Each row of a before or after table is a point. The points were changed in one or more steps. Then noise was added and the rows were shuffled. The steps act on columns, c1 being the first. Write out the steps. A step turns or swaps two columns, mirrors them in a line or flattens them onto one, adds a multiple of one to another, or multiplies or shifts one. Angles are multiples of 10 degrees, from the lower column toward the higher: turns from -170 to 170, lines from 10 to 170 but not 90. Use the fewest steps. Two steps may share a column if one is a turn and the other turns, adds or multiplies; they go together, in the order done. Otherwise the lowest column goes first.
In the rows, zero is written as 128.

Before, 9 rows:
[[183 126]
 [ 98 128]
 [124 125]
 [180 178]
 [ 95 176]
 [108 116]
 [139 124]
 [101 174]
 [168 156]]
After, 9 rows:
[[133 175]
 [184 128]
 [ 98 128]
 [136 125]
 [121 125]
 [129 176]
 [213 179]
 [187 155]
 [ 99 116]]
Steps: add 0.7 times c2 to c1

Before:
[[163 193 140 136  73 111 154 147]
 [104 120 148 159 104  91 168  84]
 [180 137 118 165 105 122  98  99]
 [129  89 179 169 146 179  75 176]
 [107 204 172  89 120 136 113 123]
 [179 145 146  96 139 124  68 184]
 [128 118 206  85 135 112 130 127]
 [139 158 158  87  99 190 136 107]
 [121 134 179 154 135 180 133 160]
 [158 133 126 147 139 179 146 145]
 [103 101 124 121 106 141 178 151]
 [108 182 175 138 174 209 102 129]
 [156 185 160 178 128 143  95 150]
 [ 66  97 158  85 160  80  96 165]]
After, 14 rows:
[[108 213  83 117 141 138 123 136]
 [ 87 166 131 194 158 145 130 104]
 [104 126 173 163 160 118 105 157]
 [112 125 155 149 108 179 139 111]
 [ 82 155 154 102 191 125 141  74]
 [106 176  82 156 153 206 174 127]
 [ 93 125  89 154 123 178 134  96]
 [ 99 187 150 158 101 115  74 110]
 [146 112  62  75 158  79 161  90]
 [ 89  78  94 153 180 180 145  81]
 [148 104 111 114  81 140 105 103]
 [ 98 171 117 101 118 190 100 151]
 [129 109  95 155  89  88 103 175]
 [ 67 132  77  82 126 113 135 132]]
Steps: turn c1 and c3 by 130 degrees; turn c2 and c4 by 20 degrees; turn c5 and c7 by 90 degrees; multiply c8 by -1

Before, 12 rows:
[[116 135  97 161 145 123 161  87 148 138 174 107]
 [103  89  76 131 177 134  83 144 126 190 115 118]
 [ 80 100 127 107 139 171  92  94 164 150 114 132]
 [ 55 102 123 122 112 161 101 131 141 175 107  61]
 [ 63 121  80 129 147 179 140  98 123 174  82 117]
 [160 161 138 127 153 156 173 114 149 146 126 101]
 [103 158 115 128 196  96 150 118 145 111 121 107]
 [ 90  72 120 156 143 127 150 144 150 150 106 130]
 [105 224 158 167  52 149 139 152 140 113 141 149]
 [157 135  86 131 119  84 156  95 163 120 108 108]
 [131 213 192 184  82 109 145  70 159 159 109 120]
 [129 187 203 199  31 148 114  94  91  97 113 120]]
After (12 x 12):
[[130 213  47 156 105 121 111  69 159  78 129 109]
 [ 57 101 135 127  85  61 150 119 141 104 104 163]
 [129 186  29 158 175 119  99 106  91  38 135 148]
 [ 80 100 146 138 104 132 109  99 164 136 113 170]
 [160 161 125 139 106 101 142 103 149 149 129 155]
 [ 92  71 108 107 104 130 179 118 151 138 104 127]
 [ 63 120 152  86  79 118 162  73 123 138  66 179]
 [104  89 153  81  57 118 112 154 126 165 100 134]
 [156 135 146  90 138 107 119  96 164 120  96  85]
 [103 158 132 115 133 107 157  99 145 198 117  96]
 [117 135 115  84 115 107 143  73 148 142 165 123]
 [105 224  81 134 156 150 164 134 140  57 149 150]]
Steps: add -0.7 times c1 to c7; turn c7 and c8 by -30 degrees; add 0.3 times c3 to c11; turn c3 and c4 by 120 degrees; turn c5 and c10 by 100 degrees; swap c6 and c12

Before:
[[146 116 132 122 107 115 164 141 188 113  99 103 131 188  96  73 153 122
  123  96  72 107 157 149]
 [124 148 144 134 144 137 164 156 143 120 145  77 125 108 168 125 133 129
  134 119 161 203 108 138]
 [144 118  87 134 151 157 136 130 161 148  57 121  88 112 165 114  78 129
  111  94 162 103 124 153]
 [ 73 108  58 132 107 135 132 151 159 118 150  47 148 119 163 128 149 137
  146  93 129 110   7 138]
 [ 97 119 136 122  96 158 156 126 150 112 134 120 113 116 152 114 106  91
  118  94 154 154 143 141]
 [129 124 128 125 100 143 117 154 154 138 129  66 135 114 164 140 121 115
  135 116 150 114 140 134]
 [142 134 156 125 117 113 162 132 173 131  99 122 132 117 167 133 136 100
  124 143 141 108  87 100]
 [138 147 150 147 100  53 127 129 161 116 137 105 119 128 162 140 155 141
  105 101 135 111 157  84]
 [145 149  69 124 111 109 144 143 150 108 143  82 147 208  80 142 154 130
  133 138 133 183 151 145]
 [149 132 142 124 166 152 157 132 149 117 148 126 125 121 140 129 119 140
  124 118 143  98 131 142]
 [102 105 122 121 109  91 126 116 146 114 150 110 128 138 139  95 157  73
  126 183 111 134 132 153]
 [106 118 135 129 134 159 164 143 140 132  96 126 139 132 159 132 157  95
  117 113 138 151 151 149]]
After (12 x 24):
[[130 128 160 143 102  53 128 144 161 120 135 132 120 133 163 142 153 112
  108 104 133 110 160  82]
 [189 141 128 121 106 115 163 114 190 111  99 122 132 146  95  72 155 137
  125 100 188 105 156 149]
 [109 155 180 137 139 135 165 149 144 121 142 161 124 122 166 122 135 126
  131 120 125 204 107 137]
 [116 148 123 135 106 137 131 113 161 114 149 227 148  70 165 130 150 116
  145  95 169 109   5 140]
 [117 127 151 124  97 155 152 119 150 114 132 138 113  94 150 112 102 162
  121  98 109 156 141 144]
 [135 141 140 129 134 164 164 119 139 132  93 128 136 105 158 135 157 157
  119 112 121 151 151 145]
 [121 137 142 123 168 148 157 132 146 117 149 127 122 150 141 127 119 118
  120 117 118 100 130 143]
 [115 151 167 123 101 145 115 124 154 139 129 177 131 131 160 139 122 140
  135 117 145 114 142 136]
 [137 115 126 122 112  88 125 105 144 113 150 136 127 106 140  97 160 184
  127 183 151 134 131 157]
 [114 131 109 135 151 157 137 118 162 149  59 172  82 146 166 111  77 126
  111  97 103 103 122 149]
 [207 141 112 125 111 112 147 148 148 108 145 204 150 145  80 138 158 125
  132 139 145 186 152 145]
 [116 130 156 126 117 111 161 134 173 131 101 120 133 142 172 133 135 157
  124 142 117 110  85  97]]
Steps: swap c1 and c14; swap c2 and c8; turn c12 and c21 by -150 degrees; turn c3 and c12 by -40 degrees; multiply c18 by -1
